Every row gives one point. The last column is the point's height on a tilted bowl or saddle (a function of degree 2), plus a little noise. Count its main directions that bend up, bend down and stay straight.
(in the rows, 128 means zero)

Points, 11 rows:
[[111 146 124]
 [ 95 149 108]
 [172  89  57]
 [152 127 112]
 [124 134 138]
 [126 125 145]
 [101  86 139]
 [157 128 101]
 [110 142 133]
 [155 122 112]
 [ 75  84 104]]
Directions: 0 up, 2 down, 0 straight

Points (18 x 4):
[[120 138  88 101]
 [123 134 124 122]
 [127 154 104 110]
 [131 112 158 113]
 [141 116 176 101]
 [118 151 120 118]
 [107  86  91  87]
 [110 112 138 119]
 [138 101 196  74]
 [115  90 112 103]
 [157 106 145 104]
 [125 144 100 110]
 [131 209 135  79]
 [ 82 149 133 106]
 [105 106 125 115]
 [171 135 138 106]
 [124 159 141 118]
 [116 110 181  98]]
Directions: 0 up, 3 down, 0 straight

Points (22 x 5):
[[100 128  87 112 110]
 [133  91 162 186 101]
 [107 137 133 132 140]
 [ 87 105  95  74  81]
 [140 153 139 123 123]
 [110 128 146 132 135]
 [134 131 100 125 133]
 [128 147 140 144 127]
 [ 93 124 177 117 135]
 [ 94 140 154 134 136]
 [139 138 115 151 147]
 [108 131 168 122 130]
 [120 153 141 154 116]
 [142 163 104 177 127]
 [184  95 160 119  88]
 [149 160 132  77  94]
 [103 123 108 114 131]
 [177 133 102 164 196]
 [ 78 111  74 145  78]
 [123 151  84 144 119]
 [123 142  88  88  91]
 [112 122 103 158 138]]
Directions: 1 up, 3 down, 0 straight

Points (40 x 7):
[[100 162 150 165 100 104  97]
 [121  98  97  89 168 144  84]
 [141 158 175 134 143 148 116]
 [118 137 119 142 161 115 112]
 [159 120 148 124 159 138 128]
 [120 119 128 134 128 150 117]
 [143 135 153 133  98 147 114]
 [ 92  93 111 154  80 159  79]
 [118 165 153 141 152 148 112]
 [128 122 135 126  75 177  88]
 [164 138 123 170 123  95 109]
 [139 163 158 107 165 120 113]
 [120 132 124 182 143 136 107]
 [176 124 101 140 172 125 115]
 [154 129 114 133 154 140 122]
 [164 145  85 130 131  93  96]
 [105 136 120 164 119 149 103]
 [109 198 146 139 118  99 106]
 [145 140 107  98 140 179  98]
 [139 112 164 108 154 162 112]
 [151 164 116  96 136 171 104]
 [115 117 117 130 108 136 113]
 [113 146 132 100 177 161  98]
 [143 156  97 122 131 108 112]
 [ 95 110 129 140 104 150 104]
 [107  77 180 140  91  58  72]
 [141 136 136 172 158 122 121]
 [ 84 187 177 109 159 147  88]
 [ 82 123 133 155 112 156  94]
 [145 136 155  96 147 145 115]
 [109 139 156 136  74 103 102]
 [173 110 160 133  78  97  96]
 [112 123 109 117 164  98 104]
 [129 113 119 138 173 101 106]
 [ 81 107 160  83 127 169  81]
 [137 122 116 116 125 166 110]
 [122  84 124 164 153 147 111]
 [161 162 101  76 118 110 100]
 [156 139 106 118 144 156 113]
 [119 176 143 146 152 173 102]]
Directions: 1 up, 5 down, 0 straight

Points, 77 rows:
[[ 91 100 101 131 142 153 144 180  93]
 [106 137 142 132 101 129  79 134 101]
 [122 119 157 105 134 152 139 125 108]
 [110 115 122  98 109 157 144 140 108]
 [ 96 123 115  78 145 110 123 131 127]
 [ 53 116 149 156 153 128 150 105 106]
 [108 175 111 125 112  85  86 144 114]
 [141 133 153 206 143 115  94 168 129]
 [ 99 107 145 167 115 142 130 199  85]
 [144  75 190 149 112 124 169 129  85]
 [155 118 122 152 122 167 152 135 107]
 [ 91 119 103 129 149 106 102 101 119]
 [ 85 143 184 153 132 132 145 132  88]
 [156  75 121 114 166 132 154 126  99]
 [139 107 121 135 127 109 137 141 117]
 [129 142  90 139 149  83  76 135 116]
 [127 153 135 122 110 136 129 139 121]
 [144 144 150  80 152 160 128 143 119]
 [111 135 136 161 150 182 179 159  77]
 [ 93  91 148 115 101 132 146 152  92]
 [131 109  81 121 132  80 112 160 119]
 [100 114 171 122 100 124 143  93  82]
 [105 111 163 126 129 106 145 130  94]
 [176 133  65 124 153 122 133 158 110]
 [126 104 142  51  93 215 144 148  97]
 [125 157 115 156 149 121 137 133 131]
 [140  98 112 142 126 117 154 188 101]
 [135 140 104 111 141 114 140 132 126]
 [151 126 100  75  91 165 137 108  91]
 [125 142 107  99 114 104  75 122  96]
 [100 127 126 147 102 161 131 131 111]
 [145 113 122 122 134 113  92 135 108]
 [ 98 110 163 148 142  63 141 130  81]
 [159 162  76 114 126 175 144 153 104]
 [154 157 113 123 151 138 151 149 126]
 [136 119 172 121 114  97 138  96  73]
 [140 152 125 122 122 133 145 134 123]
 [131 147 108 101 130 150 179 147 114]
 [ 82 134 114 131  97 108 102  97  95]
 [100 159 164 165 173 119 127 125 107]
 [112 136 149 125 125 103 165 120 100]
 [116 143 139 132 139 140 155 152 113]
 [ 86  82 167 123 114 119 130 131  93]
 [178 143 116  97  86 153 126 129  99]
 [135 181  64  78 151 104  87 144 145]
 [116 111 141 143 170 142  56 139 107]
 [ 90  87 130 115 130 154 159 127 100]
 [134 156  94 132 132 120 149 137 127]
 [144 118 150 129  56 138 123 129  77]
 [106 135 153  92 108 153 158 127 110]
 [122  99 117 175 102 127 101 127 121]
 [135  79 127 134 156 129 107 117 116]
 [133  96 126 151 194 123 166 113  98]
 [ 95 126  97 129  61 120 164 160  61]
 [158 125  80 160 144 126 141 184 110]
 [110 101 135 130 128 150 155 123 107]
 [ 93 150 124 155 150 101 154 160 116]
 [122 101 105 126 165 116 139 121 117]
 [108 125  92 121 132  82 154 118 114]
 [108 122 153  85 156 130 106 130 107]
 [131 150 156 139 154 109  95 150 105]
 [137 159 127  91 160 115  82 131 114]
 [132 145 121 143 160 151 147 151 117]
 [105 130 150 163 171 112 156  91  99]
 [159 142 109 173 133 110 143  86 108]
 [117 117  66 114 186 140  79 127 104]
 [153 134  87 172 141 112 116  84 105]
 [130 109 150 132 144 110 107 158 107]
 [161 107 164 129 154 148 112 101  93]
 [181 158 159  85 101 163 130 131 118]
 [ 87 102 121 130 130 134 123  69 100]
 [158 142 113 183 123 147 125 165 121]
 [214 136 145 182 112 141 166 182 105]
 [114 178  89 136 155 103 156  78 117]
 [129 111  87 109 101 126 128 129  98]
 [159  82  94 121 107 116  92 129  88]
 [151 139 147 146 151 184  99 107 109]]
Directions: 1 up, 4 down, 3 straight

Points (77 x 9):
[[135 121 103 135 160 139 178  98 126]
 [144 191 117 155 127 106  95 148 157]
 [141 140 139 107 130 120  79 129 127]
 [ 93 147 101 153  98  62 168  93 150]
 [162 139 153 127 145 152 154 108 162]
 [129 123 131 134 102 104 119  93 161]
 [106 120  91 132  78 138 115 107 138]
 [111 141 132 111 144 127 159 119 156]
 [154 114 107 140 135 137  98 128 140]
 [ 59 116 160 149 131 109 145 108 127]
 [141 125 128 105  79  97 136 140 146]
 [122 163 120 147 135 121 127  92 153]
 [151 152 118 148 122 114 135 199  80]
 [102  96 157 136 118 116 112 130 143]
 [ 85 137 140 104 118 114 145 137 141]
 [ 78  90 135 145 142 146 120 114 163]
 [105 156 154 126  53 164 140  99 131]
 [146 135  83 134 134  99 165 102 130]
 [109 122 106 161 101 141 119  98 143]
 [144 150 142  98 126  61 141 138 184]
 [ 90 123 156 124 118 106 146 149 128]
 [145 147 142 156 131 183 135 139 156]
 [150  99 139 141 100 135 165 154 113]
 [185 152 170 138 131 132 130 181 117]
 [137  96 155 152 142 122  65 119 132]
 [132 130 185 167 159 143 101  82 116]
 [ 89 158 131 119 180 134 163 116 161]
 [124 124 130 127 111 156 131 159 130]
 [119 122  98 142  79 145 151 172 109]
 [149  99 118 157  91 118 143 192  80]
 [137 139  82 117 108 136 126 120 143]
 [157 134  82 101 116 127 136  95 126]
 [184 153  84 120 173 108 109 112  95]
 [130  72  97 143 135 161 142 123 167]
 [142  95 126 114 127 146 131 184 105]
 [193 122 120 141 158  91 178 109 112]
 [142 123 103 132 118 163 130 144 144]
 [126 120 156 126  73  92 101 159 132]
 [112 104 138 165 159 118 165 127 121]
 [103 126 132 134 104 134 154 135 130]
 [125 131 108 182 118 138 162 102 127]
 [107 142 217 103  81 105 137 152 165]
 [ 98 104 148 116 173 111 180 108 178]
 [135 136 115 106 165 130 151 135 134]
 [139 122 166 122 153  99 185 116 167]
 [140 155 134 134 129 145 129 128 153]
 [139 151  95  90 133 170 105  92 127]
 [164  80 103 102 138 144 134 151 130]
 [170 147 161 127 161  82 113 119 164]
 [ 82 109  88 120 109  93 121 147 138]
 [120 144 106 117 178 129 117 176  77]
 [129 128 162 122  99 131 146 118 157]
 [ 86 182 123 113 150  94 142 147 133]
 [ 96 109  84 151  90 106 119 107 155]
 [163 134 132 178  80 148 151 155 141]
 [152 103 136 176 128 131 128 130 129]
 [144 146 161 112 111 144 151 131 173]
 [140 171  86 164 127 160 104 118 172]
 [ 89  91 105 138 138 196  83 137 191]
 [106 181 157 100 114 178 125 125 179]
 [160 130 136  83 143 115 178 161 124]
 [167 145 140 125 157 136 154 135 140]
 [146 128 120 142 154 136 123 103 139]
 [ 95  94 139 142 114 160 151  88 135]
 [100  78 158 128  76 143  83 126 121]
 [161 108  68 112 153 187 107 111 143]
 [ 95  61 153 160  87 117 125  97 128]
 [128 111 156 171 165 131 115 191  40]
 [119 112 141  83 113 112  96 102 159]
 [103 150 107  77 125 126 141 113 140]
 [113 101 135 149 118 129 155 114 133]
 [144 154 157 109 148 111 105 147 130]
 [ 98 130 158 121 125 143  80 132 114]
 [189 116 107  97 124 141 133 109 126]
 [146 107 118 175 118 153 121 129 141]
 [105 154 165 125 157 122 154 143 149]
 [ 96 160 130 120 100 186  75 105 119]]
Directions: 3 up, 4 down, 1 straight

Points:
[[130 131 139 138 160  59 134 114  81]
 [114 119 140 106 165 124 164 164 154]
 [157 132 138 111 159 147 165 100 115]
 [ 90 124 135 153 162 166 115 190 126]
 [113 198 106 140 109 166 176 147 147]
 [173 105 110 150 102 168  73 127 140]
 [113 144  79 105 176 116 114 121 150]
 [ 59  80 118 148 124 108  94 150 128]
 [112 126 136 129 142 176 138 141 135]
 [ 93 117  89  67 176 127 114 153 158]
 [119 183 104 168  87 134 100 144 172]
 [129 121 106  75  99 141 176 179  80]
 [100 147 107 133 148 153 108 134 139]
 [163 155 116 116 104 101 168 176 141]
 [ 86 118  85 125 152 111  81 115 136]
 [ 81  66 158 119 121 123 114 200 156]
 [141  89  89 158  90 126 102 160 103]
 [104 144 125 100 109 121 138 147 110]
 [109 121 100 106 125 131 135 153 115]
 [149 110 152 104 106 156 124 103 112]
 [127 134  87 106  82 140 156 123  94]
 [157 110  97 153 140 127  92 143 122]
 [107 106 136 135 126 121  83 121 142]
 [108 120  97 127  88 165 154 117  91]
 [ 83 144  95 107 136  98 121 151 111]
 [161  99 144 139 109 124  86 144 133]
 [151 136 114 116 133 124 140 117 126]
 [ 63 138 124 102 109 174  91 148 102]
 [141 167 122 155 125 125 129 119 173]
 [141 168  83 130  96 115 100 111 188]
 [159 134 146 130 132  98 143 161 142]
 [126 139 132 182 134 147 137 124 179]
 [114 114 115 120  97 121  89 113 154]
 [ 67  91  97 126 131 107 116 168 111]
 [161 102 130  81 165 117 120  95  93]
 [ 96 135 110 119 106 122 145 158 112]
 [150 105  65 112 138 153 183 113  62]
 [172  94 120 107 103 137 135 124  87]
 [185 153 137 135 118 132 146  95 148]
 [103 188 188 137 137 128 139 136 132]
 [164 125 124 164 121 117 148 101 142]
 [145 161  96 137 125 141 147 136 163]
 [ 94 107 148 129 142 138 129 156 143]
 [ 99 170 111 124 140 115 166 175 135]
 [123  96 161 173 120 108 129 146 159]
 [ 80 125  67 130 134 152  94 102 148]
 [153 110 114 159 157 139 163 175 156]
 [151 107  63 146 132 116 138 104 108]
 [123 143  98 118 134 102 112 129 132]
 [151 115  87 164 113  95  91  81 158]
 [114 115 135 152 100  95 146 155 140]
 [156 102 117 129 150 111 162  63  48]
 [145 116  70 136 149  83 132 125 104]
 [162 123 103 162 167 119 130 115 139]
 [130 171 130 115 138 141  92 161 144]
 [ 90 140  90 100 129 163 112 109 130]
 [145 132 119 120 133 107 131 192 131]
 [ 91 101 151 155 150  96 111 110 129]
 [168 101 120 112 149 159 149 136 105]
 [131 168 130  68 165 133  97 147 157]
 [132 121 159 143 174 136 120 144 158]
 [115 120  99 165 155 141 148 122 139]
 [115 119 137 147 136  82 136 149 123]
 [129 150 124 120 156  93 118  93 112]
 [ 83 113 128 103 124 127  85 134 144]
 [147 161 125 121 113  97 150 125 125]
 [133 142 147  99 112 111 150 184 128]
 [106 113 135 139 141 163 135  73 122]
 [ 77 139  56 100 125 129 114 105 144]]
Directions: 3 up, 3 down, 2 straight

Points (75 x 9):
[[ 97 114 123 148 109 111 115 138 145]
 [160 103 138 125 140 129 119 106 140]
 [146 140 140 143 169  86 106 204 139]
 [125  66 127 132 112 119 166 143 160]
 [123 155 108 111 168 116 145 133 140]
 [175 128 135 140 154 137 149 138 137]
 [153 141 110 183 101 158 137  93 139]
 [174 134 138 102 128 165 102 111 152]
 [ 98 108 110 199 135 118 120 155 159]
 [152  94  93 122 101 143 117 141 145]
 [135 126 122 145 114 104  76  47 175]
 [140 107  90 116  98 149  98 144 150]
 [136  96 115 115 141 126 130 141 135]
 [128 145 161 147 159 174 123 124 147]
 [ 75  94 123 115 129 129 120 139 156]
 [156 176 128  99  87 172 121 133 156]
 [118  83  94 130 155 137 128 105 139]
 [134 156 110 166 113 169 140 120 135]
 [177 164 119 127 113 142 114 115 146]
 [172  79 129 148 112 153  63 144 173]
 [133 175 178 191 115 127 131 138 158]
 [121  75 150  79  89 123 159 111 175]
 [ 90 134 118 125 154 102 149 145 144]
 [ 91  68  90 161  75  92 116 145 201]
 [119 126 121  97 132 169 103 157 149]
 [126 159 118 122  88 140 115  93 137]
 [120 109 135 155 117 138  86 187 157]
 [113 128  83  87 113 115 103  83 166]
 [119 102 120 108 110  77 129 155 159]
 [115 106 163 129 157 118 137 121 142]
 [ 83  84 154 146 136 157 152 136 160]
 [ 94 107 101 112 138 120 151 107 145]
 [101 106 117 142 126 167 112 133 140]
 [158 105 182  94 177 167 148 105 180]
 [ 83 116 155  72 148 133 129 108 172]
 [102 133 155 127 118 135 125  88 140]
 [118 136 122 123 159 141 137 155 131]
 [115 137 196 132 142  87  86  97 152]
 [129 173 141 113 152 117 156 132 148]
 [100 136 133 119 113 101 104 127 144]
 [ 96 135 162 123 150 162 131 126 149]
 [138 104 140 110 112 136  81 106 152]
 [126 141 124 141 126 121 154 129 132]
 [169 126 128 153  87 194 162 104 136]
 [167 142 144  85 175 182 171 127 170]
 [119 140 161 159 106 140 112  94 139]
 [123 107 110 131 152 110 138 128 133]
 [118 123 116 148 137 122 165  98 135]
 [133 171 152 138 109  98 141 157 147]
 [167 120 222 116 135 130 122 145 168]
 [102 130 161 133 149 123  83 159 146]
 [ 65 148  96 142 125 146 127 151 160]
 [160 107 161 121 167 123 161 177 151]
 [ 98 105 113 117 106 112 114 148 152]
 [ 98 136 126 152 144 117 144 156 139]
 [ 94 124 136 105 155 111 113  94 154]
 [166  92 118  99 140  95 147 130 157]
 [152 123 151 105 151 175  70 168 166]
 [170  76  76 111 149 167 125 156 142]
 [159 122 129 143 118 106 100 146 140]
 [124 128 137  95 149 162 150  99 145]
 [ 81 125 150 122 117  99  90 121 154]
 [119 134 137 110 144 145 115 109 138]
 [125 115 133 140 106 101  70 168 158]
 [115 122 181 132  74 101 129 113 142]
 [192 132 164 158 101  97  75 137 162]
 [108 144 128 171 114 120 123 101 140]
 [101 164 114 102  99 134 143  80 145]
 [114 107 122 111 119 129 103 112 143]
 [108 114 104 102 142 103 133 111 147]
 [129 147 151 129 122 137 118 152 136]
 [120 157 111 197 140 156 111 164 158]
 [113 157 152 121 144 152 137 132 142]
 [ 56 166 103 184 147 221 114  71 203]
 [142 145 151 143 117 114 108 145 135]]
Directions: 6 up, 0 down, 2 straight
